Every row gives one point. To make a cloud, some directions were put in groups of two or more. Within a group, all points are equally far from the middle, so they leave a hole (a ring in 2 directions, a hollow ball in 3). The other directions are filled evenly. Then the cloud was stretched, turned, moved and blurred a little. How many holes are there, and how many directions does each take, smallest first?

Cloud (15 x 2):
|  -45 | -139 |
|  222 |   -7 |
|   71 |  -95 |
|  124 | -233 |
|   94 |   66 |
| -223 |    4 |
|  242 |   32 |
|  -42 |   24 |
|  -18 |  -67 |
|  209 | -110 |
|  219 | -247 |
|  -25 |  -91 |
|   23 |  135 |
|  291 |    0 |
|  315 |  -54 |
Holes: 0

Cloud (22 x 3):
|  -47 |  261 |    6 |
|  161 |  242 | -189 |
| -175 |  127 | -161 |
|   -8 |  -60 |  196 |
|   72 | -182 |    0 |
|  -59 |  -32 |  203 |
|   -6 |  187 | -293 |
|   17 | -152 | -172 |
|  186 |  209 |  -13 |
|  -32 |   11 | -300 |
|   -1 |   25 |  208 |
|   93 |  -20 |  173 |
|  -51 |   21 |  204 |
| -130 |  227 |  -39 |
|   33 |  -41 |  195 |
|  252 |   52 | -167 |
|  -22 |  129 | -313 |
|   -1 | -121 |  158 |
|  237 |   35 | -192 |
|   43 |  131 |  170 |
|   14 | -188 |  -77 |
|  228 |   36 |   31 |
Holes: 1 (3)

Cloud (30 x 4):
|  -62 |   42 | -204 | -285 |
| -263 |   28 | -173 |  -78 |
|  -31 |  -51 | -158 |  144 |
| -196 |  -98 |  -46 | -331 |
| -255 |   11 |  -87 |   24 |
| -184 |   67 | -226 | -229 |
|  -40 |  140 | -146 | -186 |
|  233 |   27 |   84 |  -19 |
| -231 |   87 |  149 |   77 |
|   87 |  174 | -117 |  -10 |
|   45 | -227 |  111 |  134 |
| -138 |   60 | -251 |  -84 |
| -113 | -161 |  171 |   35 |
|  169 | -138 |  104 |  -46 |
|  -18 |  156 |   70 | -188 |
|  -71 | -182 | -144 |  132 |
|  125 |  268 |  -26 |  102 |
|  -45 |  -34 |  -88 |  195 |
| -133 |  205 |  -10 |  152 |
| -183 | -208 | -145 |   70 |
| -278 | -146 |  -54 | -295 |
|  194 | -104 |   44 |  207 |
| -243 | -161 |   -9 |   31 |
| -102 | -224 |  -89 |  125 |
|  -10 |  -87 |  176 |  261 |
| -175 |    9 |   91 | -203 |
| -186 |  -22 |  146 | -127 |
|  136 |  137 |  102 | -111 |
|  -62 |  102 | -210 | -187 |
|  -68 |  110 |  -26 |  224 |
Holes: 1 (3)

Cloud (52 x 6):
|  192 | -122 |  107 | -203 | -107 |  159 |
| -127 |    8 |  158 |  249 |  -88 |  -32 |
|  210 |   38 |  309 |  -29 |   39 |   98 |
|  -38 |  240 |  270 |   71 |  195 |  158 |
|  -24 |  183 | -131 | -191 |  -43 |  153 |
|   57 |  210 |  151 |  -52 | -132 | -227 |
| -147 |  -40 |  205 |   23 |  141 |   46 |
|  -63 |  387 |  228 |  175 |  128 |   16 |
|   32 |  168 |  277 |  319 |   44 |   24 |
|   54 | -199 |  228 |   88 | -145 | -130 |
|   -5 | -159 |   71 |   91 |  123 |  264 |
|  222 |   58 |  -19 |  -61 |   53 |  244 |
|  191 |  164 |  -49 | -179 |   -7 |  -93 |
|  122 |  123 |  -49 |    4 | -259 |   97 |
|   51 |  215 |  108 | -102 |  -76 | -228 |
|   75 |  323 |  280 |   31 |   69 |   45 |
|  249 |   75 |    3 |  -43 |  148 |   18 |
|  -76 |  -82 | -152 | -116 |  -51 |   84 |
|  -25 |   10 |  157 |   29 |  172 | -137 |
|  179 | -143 |   78 | -198 |   40 |   -2 |
|   62 |  -64 | -118 | -236 |  -99 |   77 |
|   49 |  111 |   84 |   -3 | -109 | -296 |
|  -96 |  198 |   47 | -202 |   54 |  205 |
|  -67 |  405 |  231 |  133 |   21 |    3 |
|   -3 |   32 |  143 |   42 |   79 | -244 |
| -107 |  114 |   85 |   19 |  262 |  207 |
|  153 | -286 |  168 |  -99 |  -30 |   43 |
|  196 |  239 |  148 |   31 | -126 | -169 |
|  249 |   55 |  -47 |  -10 |  118 |  122 |
|   -1 | -211 |  124 |  -93 |   75 |   30 |
|  150 |  273 |  171 |  186 |  133 |  -59 |
|   37 |   74 | -131 | -129 | -183 |  126 |
| -142 | -130 |   23 |  -55 |  -26 |  186 |
|    6 |   -8 |   59 |  169 | -110 | -238 |
|   11 |   37 |  146 |  138 |  -55 |  347 |
|  -95 |  -46 |   77 |  -15 | -225 |  139 |
|  278 | -244 |  108 |   72 | -247 |   49 |
|   53 |  269 |  223 |  -14 |  174 |  156 |
|  136 | -129 |  -75 |   28 |  143 |  124 |
|  102 |  -36 |  177 |   46 |  167 |  282 |
|  123 |  110 |   49 |   38 | -292 |  -96 |
|  110 |  -96 |  104 |  290 |  -73 | -122 |
|   70 |   32 |  197 |   13 | -298 |   17 |
|  197 |   46 |   66 |  107 |  -24 | -267 |
|  -41 |  111 |  -35 |   38 |  158 | -186 |
|  -26 |  -21 |  221 |   -6 | -123 | -189 |
|  103 | -118 |   36 | -206 |   61 |  -43 |
|  -38 |  243 |  283 |  253 |  121 |   19 |
| -134 |  401 |  102 |  -90 |   86 |  -18 |
|   14 |   42 |   78 |  -78 | -153 |  298 |
|   99 |  354 |  -36 |   85 |  -84 |   45 |
|  -54 |  243 |  -32 |  149 | -136 |  146 |
Holes: 2 (3, 3)

Cloud:
|  111 | -203 |  161 |   78 | -286 | -118 |  151 |   34 |
|  350 | -273 |  136 |  307 |  144 | -144 |    9 |  -66 |
|   41 |  -88 |   51 |   99 | -236 | -241 | -160 |   99 |
|  180 |  -14 |  -38 |  -35 |  156 |  201 |  207 |    4 |
|   78 |  163 | -250 | -102 |  -45 |  198 | -130 |  -56 |
|  314 | -325 |  153 |  212 | -354 |    7 |  102 |  193 |
|   52 |  -84 |  188 |   50 | -179 |  155 |   81 | -101 |
|  -31 | -104 |  -19 |  222 |  120 |   75 | -148 |  196 |
|  218 | -156 |  136 |   28 |   22 |  -89 |   66 |   24 |
|   57 |   82 |   -4 | -258 | -107 |  348 |   35 |  -73 |
|  -44 |   96 | -125 |   75 |   99 | -259 | -160 |   80 |
|  229 |   79 |  197 | -138 |  -59 |   89 |  -58 |  268 |
|  -63 |  -40 |   11 | -135 | -221 |  205 |  -78 |  -46 |
|  110 |   30 | -171 |   -3 |  -59 |  192 |   53 |  -37 |
|  -10 |  108 |    8 |  249 |   53 |  -78 |  141 |    3 |
|   68 |  -82 |  -87 |  290 |   69 | -223 | -103 |  -10 |
|  -86 |  302 |  -95 |  226 |  213 |   65 |  -82 |  -50 |
|   54 |  -48 |  -59 |   43 |   12 | -203 | -163 |  117 |
|  353 | -111 |  258 |  242 | -123 |  -35 |   -6 |  112 |
|   17 |  -15 |  -37 |   34 |  -58 |   63 |  -60 | -219 |
|  181 | -216 |  -49 |  -34 |   23 |  162 |  299 |  109 |
|  -76 | -142 |   38 |   20 |  -65 |  160 |  -31 |   78 |
|  -61 |   52 |   23 |   60 | -346 |  -64 |   17 |   80 |
|  115 | -215 |  144 |  120 |  -57 |  -15 | -134 |  196 |
|  -18 |  154 | -187 | -330 |  -37 |  330 |   92 |   77 |
|  124 |   28 |   33 |   89 | -315 | -140 |  -54 |  142 |
|  -30 | -119 |  205 |  -34 |  -50 | -156 |   84 |  326 |
|  184 |  269 |   53 | -116 |  -97 |    6 | -145 |  189 |
|   98 | -222 |  -89 |  -23 |   67 |    9 | -183 |  -50 |
|  342 | -205 |  147 |  -76 |  -36 | -111 |   59 |  -81 |
|  -19 | -221 |   90 |  298 | -263 |  106 |  150 |  136 |
|  191 |   85 |   35 |  141 |  204 |  240 |   51 | -167 |
| -100 |   73 |  113 |  -52 |  -22 |  -68 | -271 |  -40 |
|  -63 |   16 |  118 | -342 |  -29 |  -52 | -133 |   77 |
|  125 | -220 |  -79 |  231 | -253 |    4 |  -23 |  207 |
|   62 | -126 |  106 |   24 |  -84 | -238 |  126 | -149 |
|  -88 |  208 |  193 |   14 | -192 |   72 |   97 |  -12 |
|  -37 |   84 |    8 | -189 | -239 |  273 |  103 |  -31 |
| -140 |  111 |   76 |  221 |  122 |  230 | -104 |  -46 |
|   43 |  -57 | -148 |  -37 | -161 |  -36 |   42 |   94 |
|  100 |  -41 |  170 |  149 |   66 |  198 |  -19 |  -64 |
|  351 | -175 |  278 |  193 | -103 |   -5 |  109 |  200 |
|  136 | -149 |  168 |  187 |  165 |   30 |   71 |  -12 |
|  147 | -246 |   31 |   68 |   29 | -200 | -324 |   95 |
|   98 |  -23 |  -96 |  156 |  -17 | -159 | -146 |   49 |
| -118 |  -14 |   19 |   88 | -279 |  101 |    3 |  -36 |
|  124 |  -77 |  -65 |   78 | -221 |  329 |   14 |  -14 |
|  160 |   -3 | -207 |  115 | -193 |  354 |    0 |    1 |
|   84 | -145 | -129 |  -75 | -201 |  -79 |  248 |  -70 |
| -128 |   71 | -183 |   69 |  -69 |   32 |   54 | -376 |
|  -38 | -148 |    0 |  -57 | -139 | -144 |  -95 |  147 |
|  182 |   -9 |  -68 | -119 | -215 |   87 |   48 |  222 |
|  119 |  -90 |   84 |  103 | -370 | -103 |  156 |  204 |
|   70 | -180 |  -75 |   28 | -265 |   73 |   13 |   20 |
|   48 |  217 |  -82 | -143 |  251 |  144 |   36 |  144 |
|  -23 | -160 |   70 |  112 | -217 |   14 |  203 |  281 |
| -142 |   60 |   56 |   89 |  108 |  201 |    5 | -320 |
|   41 |  -38 |   14 |  153 |   -9 |    5 |  358 |  103 |
| -183 |  330 |  -40 |  -65 | -180 | -112 | -213 |  -52 |
|  227 |  -90 |   70 |  -81 |  219 | -178 |   29 |  296 |
|  129 |  267 |  161 |  -15 |  162 |   43 | -176 |  132 |
|  148 |   74 | -181 |    4 | -250 |  -61 |  -74 |  203 |
| -212 |    0 | -131 |  -87 |  206 | -172 |  -42 | -331 |
|  188 |   42 |  116 |  -61 |  175 |  -29 |   92 |  -90 |
|   90 |  122 |  204 | -186 |   74 |  -47 |  -22 | -183 |
|  -31 |   -6 |   20 | -313 |  218 |  146 |  -57 |    6 |
| -148 |  -91 |   61 |  235 |   77 |    4 |   15 | -133 |
|  168 | -105 |   82 |  337 | -140 | -287 |   61 |  105 |
|  226 |  -61 |   89 |  131 |   72 |   29 | -100 |  118 |
|  286 | -144 |  105 |  171 |  103 |  194 |  107 |  105 |
|  254 |   91 |   12 | -167 | -103 |  -94 |  161 |  133 |
|  133 |  188 |   32 | -227 | -300 |    6 |   55 |  114 |
|  140 | -271 |  135 |   67 | -168 |  -52 |   72 |  127 |
| -147 |   14 |  -61 |    4 |   75 |  241 | -117 |   -4 |
| -119 |  109 | -109 |  246 |  159 |  130 | -131 |  104 |
|  166 |  292 |  143 | -251 |  200 |  -16 | -159 |   67 |
|  136 |  113 |   98 |  275 | -128 |  -56 |   70 |  -41 |
|  -98 |  -72 |   22 |  147 | -260 |   38 |   34 |  417 |
|   60 | -258 |   57 |  224 |  -13 |   66 |   65 |  224 |
|  -26 |   71 |   -8 |  -33 | -137 |  122 |  150 |   79 |
Holes: 0

Cloud, 94 rows:
| -191 |  -12 |  308 | -129 |   63 | -319 |   41 |  -38 |  -55 |
| -175 |  246 |  -15 |   61 |  -70 |   57 |   39 |  -46 |    6 |
|  166 |  152 | -218 |  152 | -171 | -312 |  155 |  -17 |  -31 |
|   81 |   -2 |  277 |   17 |  155 | -224 |   53 | -212 | -113 |
|   -7 |    2 |   21 | -189 |   84 |   81 |    3 |  102 |   92 |
| -226 |   66 | -187 |  139 | -124 | -261 |  213 |  -87 |  -30 |
|  101 | -255 |  328 |   44 |   53 |    6 | -167 |  130 |   -2 |
|  -21 | -195 |  -35 |  137 |  136 |  -90 |   49 | -124 |  101 |
|  235 |  104 |    5 |   26 | -250 |   -4 |   64 |   58 | -163 |
|  -28 |   34 | -239 | -106 |  223 |  -73 |  -44 | -195 |   53 |
|   -4 | -226 |   96 | -275 |  266 |   33 |  129 | -346 |   73 |
|  -69 | -144 |  117 |  -84 |  -92 | -108 | -109 |  -69 |  101 |
|  -77 | -242 |  258 |  -39 |   80 |  321 | -153 |  161 |  -54 |
| -166 | -115 | -106 |  -13 |  -48 |   84 |  236 |  169 |  -40 |
| -163 | -396 |  -86 |   37 |   78 |   67 |   92 | -172 |   55 |
|  110 | -322 |  -30 |   33 | -283 |   24 |  -78 |   19 |   17 |
| -173 |   58 | -136 |  -23 | -298 |   30 |  -75 | -120 |  -22 |
| -278 |  -44 | -253 |   58 |  -11 |   38 |  -66 | -175 |    5 |
| -190 |  119 |  -75 | -121 |  -85 |  113 |   33 |  212 |  -47 |
| -174 |  -63 |  -47 |   77 | -229 | -218 | -122 | -180 |   71 |
|  -58 | -263 |   70 |   -4 | -219 |  164 |   83 |  219 |   71 |
| -119 | -161 |   44 | -130 |   70 |  -95 |  -42 |  -77 | -116 |
| -231 |  149 |  -82 |  143 |  -78 | -294 | -180 |   71 |  113 |
|   20 | -117 |  370 | -282 |  -66 |   -5 |  -65 |  -61 |   13 |
| -234 | -170 |  215 |   49 |    8 | -298 |   66 |   17 |   65 |
| -172 |  284 |  -33 | -165 |  -44 |  198 |   61 |  -44 |  106 |
|    8 |   62 |  -28 | -223 |  -39 | -237 |  347 | -349 |   75 |
| -194 |  144 |   75 | -264 | -138 |  301 |  138 | -135 |   95 |
|   64 | -137 |  -67 |  -53 |   86 | -134 |  201 | -449 |   58 |
|  232 |   10 | -175 |   49 |  -73 |  286 | -135 |  -80 |  -90 |
|   97 |  -13 |  -33 |  192 |   68 | -152 |   65 | -175 |  -75 |
|  -78 |   57 | -182 |    8 | -110 | -112 |   59 | -183 |   30 |
|   62 |    8 | -199 |   62 |  141 |  122 |  -70 |   32 |  113 |
| -118 |   94 |  181 |   -1 |   62 |  -30 |   93 |  231 |  -11 |
|  164 | -203 |  246 |   72 | -108 |   86 | -199 |   28 |   32 |
|   92 |   46 |  288 |  -15 |  112 | -195 |  295 |  132 |  -92 |
|   38 | -169 | -280 |   96 | -178 |   53 |   55 | -190 |  232 |
|  -57 | -405 | -230 |   60 |   19 | -107 |  134 |  -28 |  -35 |
| -100 | -294 |  141 |  135 |  154 |  -52 |  -81 |  179 |  112 |
|   82 |  292 | -407 |  -77 |   66 | -107 | -105 |  -89 |   41 |
| -104 | -229 |  196 | -165 |   51 |  103 |  128 | -218 |  142 |
|  257 |  164 |  289 | -101 |   35 |  -62 | -223 |   51 | -110 |
|   48 |   55 | -269 |   19 |  -77 | -116 |  122 |   28 |   16 |
| -152 |  -49 | -190 |  145 | -145 |  176 |  108 |  190 |  167 |
|  -31 |  -19 |   93 |  101 |  122 | -231 | -130 |    4 |   18 |
| -190 | -134 | -154 |  313 |   59 |  -10 |  -24 |   73 |   91 |
|  111 |  254 | -124 |  -32 |  -62 |  127 |  146 | -187 |   33 |
|  -93 | -171 |  237 |   35 |  124 |   -3 |   18 |  -50 |  123 |
|  141 |  137 |  247 |   37 |  -60 |  -53 | -303 |  -78 |    8 |
| -131 |  122 |  -86 |   89 |  233 |   -2 |  145 |  -18 |  133 |
|   62 | -209 |  -79 |  258 |  -81 |  -99 |  -24 | -230 |   32 |
|   53 |   45 |   38 |  164 |  -82 |  -34 | -246 |  129 |    1 |
|  -77 |   80 |  156 | -300 |  170 |  157 | -273 |   43 |  -47 |
| -216 | -347 |  170 |   28 |   62 |  131 |  -49 |  140 |  -51 |
|  -44 | -174 |   51 |  120 |   75 |  -43 |   28 | -158 | -192 |
|   -5 | -186 |  164 | -232 |  -38 |   52 |  155 | -264 |   52 |
|   47 |  247 |  199 | -149 |  163 | -205 |   10 |  111 |  -16 |
| -130 |  -86 |  111 | -264 |  341 |  -56 |  -42 | -127 |  -40 |
|  226 | -130 |  185 |  -89 |  -66 | -168 | -125 | -220 | -163 |
|   54 | -109 |  162 | -215 |  175 |    1 | -259 |  -54 |   32 |
|  -32 |  175 |  223 |   48 |   49 |  -74 |  -30 |  254 |  110 |
|  -84 |   89 |  -16 |  -41 | -155 |  -42 |   19 |  -83 |  173 |
| -180 | -206 |   22 |   16 |  -77 |  229 |  196 |   41 |  -25 |
| -319 |  -11 |   68 | -130 |  108 |  -12 |  126 | -114 |   89 |
|   72 |   59 |   73 | -221 |  -46 |   74 |   25 |   77 |  250 |
| -146 |   83 |  382 | -107 |   38 |  -33 |  -54 |  233 |    2 |
|  172 | -134 |   75 |   71 | -185 | -177 |   19 | -107 |  -23 |
| -192 |   69 |  -94 |   60 |  269 | -257 |  -36 | -155 |   28 |
|   59 |  355 | -278 |   18 | -169 |   82 |  129 | -204 |  209 |
| -120 |   79 |  -17 | -119 |   67 |  -54 |   78 |  -76 | -157 |
|   57 | -156 |  -29 |  -28 |    2 |  -63 | -160 | -262 |   51 |
|  105 |  -39 |  167 | -120 |    3 |  436 |  160 |   83 |   66 |
|  -55 |   42 |  126 | -186 |  146 |  -12 |   96 |  -18 |  -36 |
|  -82 | -288 |  142 | -264 |  108 |  154 | -161 |  -45 |  111 |
|   63 |  -50 |  -10 |  102 | -139 | -240 |  -43 |  -74 | -269 |
|   36 | -286 |  179 | -133 |  -27 |  229 |   59 | -180 |  105 |
|   42 |  -91 |   69 |  232 |  -29 | -300 | -147 | -105 |  -37 |
|  169 |   50 |  -56 |  -48 |   44 |   70 |  130 | -115 |  -25 |
|   18 | -148 |  337 |   43 |  305 | -135 |   99 |   31 |   77 |
| -103 |  120 |  322 |  -32 |  166 |   -8 |  -95 |  -23 |  112 |
|  -27 |  101 |  -27 |   -6 |   26 | -116 |   45 | -101 |  221 |
|   39 |  103 | -155 |  -58 |   13 |   77 | -150 |   45 |  140 |
| -332 |  -16 |  -18 | -289 |   89 | -181 |  263 | -147 |  -81 |
|  103 |  263 |   44 |  103 |  132 | -250 |  -52 |  128 | -105 |
|  -93 |   19 |  -67 | -380 |  311 |  218 |  -87 | -143 |  -12 |
|   31 |  240 |  236 |   67 |   78 |  -64 |  -72 | -189 |  -25 |
|  133 |  187 |  -53 | -175 |  150 |  118 | -272 | -228 | -100 |
|  188 |  -25 |  238 |   -1 | -150 | -252 |  -55 |  -31 |  -73 |
|  -37 | -264 |  208 |  -61 |  152 | -164 | -316 |  -12 |   22 |
|  117 |   59 |  262 | -219 |   14 |  150 | -161 |  169 |  -41 |
| -113 |  241 |  295 | -253 |  251 |   88 | -326 |  113 |  -96 |
|  223 |   43 | -214 |    5 |   -1 |  215 | -211 |   94 | -123 |
|  -79 |  121 |   -1 |    5 |  -85 | -187 |   59 | -158 |  137 |
| -123 |   62 |  248 | -204 |    7 |  310 |  -80 |  197 |  -12 |
Holes: 0
